Each row of a before or after table is a point. One or more steps were done to the points. Then noise was added and the rows were shuffled. The steps act on columns, c1 being the first. What was done? A step turns or swaps two columns, mirrors them in a line or flattens them onto one, adds a multiple of one to another, or multiplies or shifts one. Angles are multiples of 10 degrees, from the lower column toward the higher: turns from -170 to 170, lines from 10 to 170 but not 90. Use the fewest steps. Two steps may share a column if one is a turn and the other turns, adds or multiplies; they go together, in the order done. Otherwise the lowest column goes first.

Before (11 x 3):
[[-6.9 -2.1 -1.9]
 [ 4.6 -5.2 -1.2]
 [-4.4  6.2  5.2]
 [ 3.5  5.4 -1.1]
 [ 2.3 -5.0  5.3]
 [-4.6 -1.0  3.3]
 [-6.7  0.8  7.6]
 [ 4.3  4.6 -0.8]
 [-2.9  7.1  0.4]
 [-0.9  6.8  2.5]
 [ 2.6 -2.0  0.4]]
After (11 x 3):
[[ 1.5  0.6 -5.6]
 [ 1.6 -5.1 -5.2]
 [ 1.9  2.4  5.5]
 [-6.8 -0.3  1.8]
 [-5.5  4.4 -3.1]
 [ 3.0  1.8  5.6]
 [ 7.6  1.1  0.8]
 [ 6.3  3.5  1.0]
 [ 3.9  3.8 -8.4]
 [ 7.6  4.2 -3.1]
 [-3.0  1.0  0.9]]
Steps: turn c1 and c2 by -120 degrees; turn c2 and c3 by -120 degrees

Before (10 x 9):
[[-4.2 -8.0 -0.6  0.7  3.5  2.4 -0.9 -1.8  5.5]
 [ 9.8  1.0 -4.4 -0.5 -4.6  3.9  0.0 -4.5 -4.3]
 [-0.4 -1.5 -3.5  2.1  3.0  2.0  1.0  2.6  8.9]
 [ 2.7  4.1 -3.6  3.5 -9.2  5.5  0.3 -6.5 -1.1]
 [ 7.4  0.2  3.2  3.3 -6.0  6.0 -3.2  2.0 -3.0]
 [ 0.8  3.9 -3.9  0.2 -3.6  7.3  1.7 -0.5 -5.7]
 [ 0.5 -2.9 -2.5  7.0  6.1  5.4 -1.4 -2.4  3.9]
 [ 3.8 -2.9  9.1  2.3  8.5  1.6  3.7 -3.4  7.3]
 [-1.0 -0.5  1.1 -0.7  6.6  4.0 -5.1 -2.1  7.6]
 [ 3.5 -0.5  8.2  4.7  8.1 -6.5 -0.4 -3.3  3.0]]
After (10 x 9):
[[-2.6  1.4 -2.1 10.2  6.4 -3.6 -1.4  1.2  3.4]
 [-0.3  3.0 -4.3 -1.7 -4.4 -8.8  0.7 -0.6 -5.9]
 [-1.0 -3.4  1.7  2.5  7.1 -3.9 -4.6  1.4  7.6]
 [ 3.1 -3.9 -3.8  3.1  3.1 -1.6 -0.1 -1.0  8.0]
 [ 1.4  4.2  0.1  1.4  4.3  1.2 -1.4  4.6  4.4]
 [-5.5 -4.5  8.1  8.9  8.4  5.9  1.7 -1.8  2.7]
 [-8.7  2.9 -3.6 -2.7 -4.9 -4.1 -1.0 -6.0 -3.9]
 [-6.7 -2.2 -4.8 -0.7 -9.2 -6.3  0.2  1.2 -1.3]
 [-4.2 -2.1  8.5  7.0  8.5 -0.7  5.1 -0.8  6.8]
 [-2.1  4.4  4.2  0.3 -5.8 -5.7 -1.6 -7.9 -2.7]]
Steps: turn c1 and c8 by -120 degrees; turn c2 and c6 by -160 degrees; add -0.7 times c9 to c2; turn c3 and c7 by 10 degrees; add 0.5 times c5 to c4

Before (14 x 14):
[[-0.9  0.2 -2.9 -4.8  5.6  1.2  7.1  6.3 -0.2  8.4  6.7 -1.0 -1.5  4.9]
 [ 6.1 -1.0  1.7 -1.8  2.9 -0.1  5.9  2.9 -1.3  3.1  1.4 -5.9  0.9  1.7]
 [ 4.5 -1.0  3.2 -7.7  4.3  3.1  2.1  2.3 -3.5  4.9  6.2  1.6 -1.4  8.7]
 [ 0.1 -5.7  6.1  3.7  3.1  1.6 -3.2 -2.5 13.6  1.1 -1.5 -4.4  2.1  0.1]
 [-2.0  1.3  4.9  1.8 -1.6  3.7 -1.7  1.1  9.8 -1.0 -6.4 -4.5  1.1  4.3]
 [-3.3 -3.0  2.8  4.8  4.8 -2.6  8.3  4.5 -3.0 -1.2  0.3  5.2  6.6  0.3]
 [ 6.2  1.6 -1.8 -5.0  5.4 -1.1  0.6  7.1  2.2  1.1  7.6 -2.7  1.0 10.4]
 [ 0.3  1.8  1.3  1.2  2.3  5.7 -0.9 -2.5  8.3  0.8 -1.5 -1.9  8.2 -1.6]
 [-0.2 -6.0 -2.2  8.4  0.6  4.9  1.6 -1.4  5.7 -2.8 -5.1  1.3  2.8 -0.4]
 [ 2.4  5.4 -0.2  2.5  5.7 -2.1  3.4  0.7 -3.6  7.7  7.1  0.6 -1.8  5.1]
 [-1.9  0.4  1.4  2.5  1.4  0.5  2.9 -3.6  7.8 -4.7 -0.9  1.3 -0.6 -5.1]
 [-6.3 -5.3  1.2  5.2 -0.1  4.0  0.5  6.3 -5.4 -5.9  4.3 -2.4  5.5 -1.0]
 [ 5.3 -0.6  5.2  1.5  2.3  5.7 -3.3  6.3 10.2  1.5 -2.5 -0.7 -0.3 -1.2]
 [-6.4 -7.7 -1.5  4.5 -8.9 -2.2 -1.2  5.7 -4.6 -3.8  1.3  2.2  9.4 -3.3]]
After (14 x 14):
[[  6.3  -1.8  -1.6  -2.4   9.5   0.1   7.1  -0.4   1.1  -3.1   1.4  -6.0
    1.9  -0.4]
 [ -6.0  -5.4  -4.4   3.8   6.5   3.9   0.7 -10.8  -2.0   6.8   0.4  -1.5
   10.4   3.3]
 [ -3.2  -3.1  -0.5   0.0  10.6  -2.7   8.8  -6.8  -1.8   4.4   2.6   5.7
   13.2   4.2]
 [ -0.4   1.8   1.2  -1.3   8.2   5.5  -0.6   7.4  -5.4   0.5   0.9  -0.8
   15.4  -0.7]
 [ -0.2  -5.7   5.3   0.0   6.9   5.0   2.2   4.4  -3.5   8.4  -1.5   2.0
    5.8   6.0]
 [ -1.9   1.7   4.8   1.1   4.6   3.0  -1.7   4.4  -9.0   1.9   6.0  -3.0
    2.1   5.6]
 [  3.4   5.8  -7.0  -8.0  11.4  -2.6   3.4  -1.8   2.7  -0.7  -1.3   2.4
   -3.8   4.9]
 [  6.2   1.7  -6.5   0.0  11.2  -1.5   0.3  -2.0  -5.1  -4.3  -3.1  -1.5
    1.5   6.5]
 [  0.4  -5.4   0.2  -2.5   8.9   1.4  -3.0  11.0  -8.1   2.8   5.8  -3.8
    4.2   1.3]
 [  5.1  -0.3   2.3  -1.7   8.5   5.7  -3.7   4.9  -9.9   0.7   4.9  -0.1
   -0.4  -0.6]
 [ -5.9  -7.0  -0.9   2.6  -2.7  -2.7  -1.6  -9.9  -2.0   5.3  -1.1   3.2
   19.0   0.3]
 [  5.0  -1.6  -6.9  -2.1  10.4   3.2   1.9  -2.7   2.5  -8.8   2.2   3.7
   -2.9   2.4]
 [ -0.8   0.6  -5.9  -7.2  11.5   0.6   7.6  -5.8  -4.0  -7.5  -3.7   0.4
   -2.7  -0.1]
 [ -2.5   0.8   0.8   3.7   7.6   0.6   2.5   7.2  -4.2   3.6   1.6   2.6
   -1.6  -2.1]]
Steps: add -0.5 times c1 to c8; turn c8 and c9 by -140 degrees; turn c3 and c11 by 100 degrees; turn c4 and c10 by 110 degrees; add 0.7 times c10 to c14; shift c5 by 6.0; shift c12 by 1.0; multiply c13 by 2

Before (8 x 32):
[[  2.1  -0.9  -3.6   0.0   0.7   5.9   8.6  -5.8  -1.5  -3.1  -4.5   4.5
   -7.7  -5.9  -5.2   3.1   0.3   7.5 -10.2  -4.4  -5.3  -2.4  -0.3   1.4
    2.3   0.8   1.2  -1.5   1.6  -1.5  -3.7  -2.1]
 [  4.9  -3.0   4.5  -6.4   0.0   3.8  -5.8   1.1   2.0  -5.0   1.1  -1.9
    5.5   2.7  -5.6  -7.1  -2.6  -6.2   6.4  -2.4  -1.5  -6.9   0.1   2.9
    3.3   6.6   4.9  -1.4  -2.7  12.1   3.8   5.9]
 [ -8.3   6.1   1.7   1.8   1.5   1.0  -1.0  -4.4   0.9   3.4   6.0   8.1
   -0.4   7.3   0.5  -0.2   0.2  -3.0  -2.3  -4.2  -2.0  -1.2   1.1   9.9
    1.3   4.6   0.9   1.3  -1.9  -0.6  -1.8   3.8]
 [  3.4   0.6   3.4   9.7   0.7   1.0   2.1   2.5   6.3   0.5   4.2   2.4
    2.9   3.3   2.1  -1.4   1.3   1.2   1.8   2.9   7.0  -3.5   3.5  -2.3
   -4.1   5.2   2.4  -4.9  -0.5   1.9  -5.0  -9.5]
 [  5.4  -4.7  -2.4   3.4  11.2   2.2   1.6   3.0  -0.2  -2.9   4.4   6.5
    5.2  -4.1  -0.6  -1.8  -3.0   1.8   7.3  -0.3   5.9   2.1   1.8   2.2
    3.3 -10.6  -1.5  -5.0  -0.8  -4.7  -4.1   5.8]
 [ -1.0  -3.7   0.9  -2.8  -0.1  -1.3  -1.1   8.2   0.2  -0.1  -2.7   0.5
   -5.4   5.1   0.0   1.2  -2.1   1.6   4.0  -1.3  -2.4   3.3   4.7  -2.8
    7.0  -0.6  -8.7   7.5  -6.1   3.2   3.8   4.8]
 [ -1.9  -5.0  -1.7   0.8   1.6   9.1  -0.1  -8.0   2.1  -3.1  -5.5   3.9
   -0.3   3.2  -0.4   3.6  -4.4  -6.3   3.0  -2.1  -5.9   2.8   0.6  11.5
   -3.7   7.0  -4.5   1.3   6.6   3.7   4.3  -5.2]
 [ -1.6  -1.0   0.0   0.0  -1.4   4.3  -7.7   1.0  -0.1  -5.1  -1.6  -4.6
   -5.2   3.0  -0.7   2.7  -2.5   1.4   4.1   2.3   2.6  -1.7   4.0   1.3
    6.8   7.5   2.0  -7.4   3.8  -2.3  -2.7  -0.8]]
After (8 x 32):
[[  1.2  12.7  -4.9   0.1   0.4   6.5   9.9  -7.2  -1.1  -3.2  -4.1  -3.2
   -8.3   1.2  -5.1   2.5  -4.2   7.1  11.3  -3.6  -2.6  -2.3   0.5   2.7
    2.1   0.8   1.8  -1.2  -0.5  -1.5  -2.8   1.5]
 [  4.3 -16.5   3.1   9.2   1.0   0.8   1.0   2.9   7.0   0.4   4.2   0.3
    2.3  -2.7   2.2  -4.4  -2.5   1.4  -1.9   3.0   3.2  -3.4   3.3  -2.0
   -3.2   5.0   3.1  -4.2  -0.5   1.5  -3.7   8.3]
 [  4.3   0.4   3.9  -6.9  -0.3   3.5  -5.5   1.2   1.7  -4.8   2.0   0.5
    5.8  -1.4  -5.6  -4.0   4.2  -6.5  -6.8  -2.0  -3.9  -6.6  -1.1   3.5
    3.3   6.3   4.1  -0.4  -2.0  12.4   3.7  -7.3]
 [ -2.1   9.8  -1.4   0.1   0.8  10.3  -0.6  -7.1   1.7  -4.2  -5.6  -8.2
   -0.3  -2.2   0.0   1.6  -1.9  -6.0  -2.7  -2.0  -7.3   1.5   0.7  11.6
   -3.9   7.6  -5.4   0.8   3.9   4.3   4.4   5.9]
 [  5.5 -17.3  -2.6   3.5  10.4   2.7   0.5   2.6   0.2  -3.4   3.8  -5.7
    5.0   6.3  -0.7   0.3  -1.5   1.8  -5.8  -0.9  -2.7   1.2   2.4   1.4
    3.6 -10.9  -2.0  -3.5  -3.8  -4.1  -3.3  -6.0]
 [ -7.9  10.8   2.0   1.9   0.9   0.4  -0.5  -4.6  -0.4   2.9   6.2  -3.5
    0.5  -8.2   1.3   1.4  -4.9  -2.6  -1.0  -3.6   5.2  -1.1   0.1   9.8
    1.3   4.8   0.7   0.5  -6.1  -0.4  -2.5  -4.1]
 [ -2.3  -6.1  -0.5  -0.4  -1.2   3.8  -8.1   0.3  -1.0  -4.6  -1.2  -0.4
   -4.2  -1.0   0.1   2.8   3.3   2.3  -5.3   2.4  -0.1  -1.7   3.8   1.2
    7.7   8.0   2.3  -5.2   5.1  -4.1  -2.2   0.7]
 [ -1.7   3.1   1.3  -2.5   0.2  -1.1  -1.9   7.6   1.4  -0.4  -2.0  -1.0
   -5.1  -3.4   0.1   2.9   3.0   2.0  -5.9  -1.1  -4.6   2.9   4.6  -2.6
    7.1  -0.3  -8.6   5.8  -4.4   4.1   4.2  -3.6]]
Steps: turn c2 and c21 by 70 degrees; multiply c2 by 2.5; turn c12 and c29 by -30 degrees; turn c12 and c17 by -130 degrees; turn c14 and c19 by -160 degrees; mirror c16 and c32 in the line at 10 degrees; multiply c28 by 0.7
